Every row gives one point. Each copy is the shape, with its points in the same order, stretched, turned, moved and blurred by noise. Is it also mirrored, or only turned?

Shape (8 x 3):
[[-20 -16  19]
 [ 26  17 -30]
 [ -6  -6  14]
 [-13 -39  32]
 [ 16  10 -39]
 [-13  19   9]
 [-23 -25   7]
 [ 27  18 -13]]
Copy 1 (8 x 3):
[[-16 -19  19]
 [ 15  22 -60]
 [-14 -21   4]
 [-16 -59  31]
 [ 28  23 -49]
 [-24   9  -8]
 [  0 -27  28]
 [  1  12 -50]]
Copy 1 is: mirrored
Copy 2 (8 x 3):
[[ -1  -5 -37]
 [  8 -13  42]
 [  3   0 -19]
 [ 26   7 -51]
 [  7 -33  33]
 [-25   4  -7]
 [  9 -17 -44]
 [  7  -2  34]]
Copy 2 is: mirrored

Shape (7 x 4):
[[ -4  32  -6   6]
 [ -5  60  14   5]
 [-11  -8  10   1]
 [-13   0  -9   2]
 [ -4  -6  -4 -20]
 [ 24  -9  -6  -2]
 [ 51  -7  -4   3]]
Copy 1 (7 x 4):
[[-15  -9  -7 -20]
 [-10  -1 -11 -41]
 [ -6   2  19  -3]
 [-18  -9  13  -6]
 [  9 -17  16  -1]
 [ 22  -4 -10  17]
 [ 29   3 -29  27]]
Copy 1 is: only turned
Copy 2 (7 x 4):
[[ 11 -18   4  28]
 [  1  -9  16  57]
 [-11   1  -3   7]
 [  4 -16  -8   5]
 [ -2 -19  19  -5]
 [ 17   1  12  -6]
 [ 30  15  22  -4]]
Copy 2 is: mirrored

Shape (11 x 6):
[[-10  -2  -2  -3  -8  -5]
 [ -1  13  -3   4  16  -3]
 [ 53   3   0  -4  -5  22]
 [  5   8  37  34  10  -3]
 [ -2  -4  -7  -4 -15  15]
 [  9 -10 -11 -11  12  -4]
 [ -1  -6 -12   5   1   5]
 [ -6  11  11   5  -9   0]
 [ -1  -4  23   8  16   5]
 [ -5 -11   1  -5   8  -1]
 [-13   3  -8  -8  -7  11]]
Copy 1 (11 x 6):
[[  1   8   6  -9  12   5]
 [-13   7 -25  -8  -3   9]
 [-52   1 -21  32 -17 -21]
 [-18   6 -15   1 -43  30]
 [ -4  16   3  11  20  -8]
 [-11   0 -18   3   0 -17]
 [  0   7 -11   8  13  -5]
 [-11  12   2  -9   0  17]
 [-10  15 -17   5 -24   0]
 [  0  10 -10   1   1 -10]
 [  0  19   0   0  24  -4]]
Copy 1 is: mirrored
Copy 2 (11 x 6):
[[ -6  -4  14   1  -6   5]
 [-12   1  -9   6  -1   6]
 [ 28   2  -6  11   6 -15]
 [  8   3  -5 -10  31  19]
 [  4 -14  17  10  -9   6]
 [-10  -7   5  10   0 -10]
 [ -5  -8  10  14  -1   4]
 [ -1  -1   7  -5  -3  13]
 [  0 -14  -3  -3  19   8]
 [ -8 -13   9   3   3  -1]
 [ -2 -13  10   6 -15   9]]
Copy 2 is: only turned
Copy 3 (11 x 6):
[[ -1   1  -1   8  -2   7]
 [  1   0  15 -13  24  -4]
 [ 24 -14 -33 -54   2 -11]
 [ 33 -23  36 -43   1   1]
 [ 12   4 -18   2  -2  23]
 [  5  -7 -12   2   8 -19]
 [ 12 -14  -7   5   6   4]
 [  2   7   8 -12   4  15]
 [ 31  -6  15 -24   6   0]
 [ 15  -4  -1   5   3  -2]
 [  2  13  -8   8  10  23]]
Copy 3 is: mirrored
Copy 4 (11 x 6):
[[ 13  -4   3 -10   3 -12]
 [  2   7   6  11  27   0]
 [  5  41  -2  -3   4  60]
 [-31  21 -13  23   4   7]
 [ 22  -3  -7  -6  -7  -3]
 [ -1  -2  -1  -4  25  12]
 [  6   1 -10  -4  14  -1]
 [  9   7   7   1  -3  -9]
 [-19   0 -11  22   9   7]
 [ -2 -16  -7   4  13   1]
 [ 25  -9   0  -1   1 -13]]
Copy 4 is: mirrored
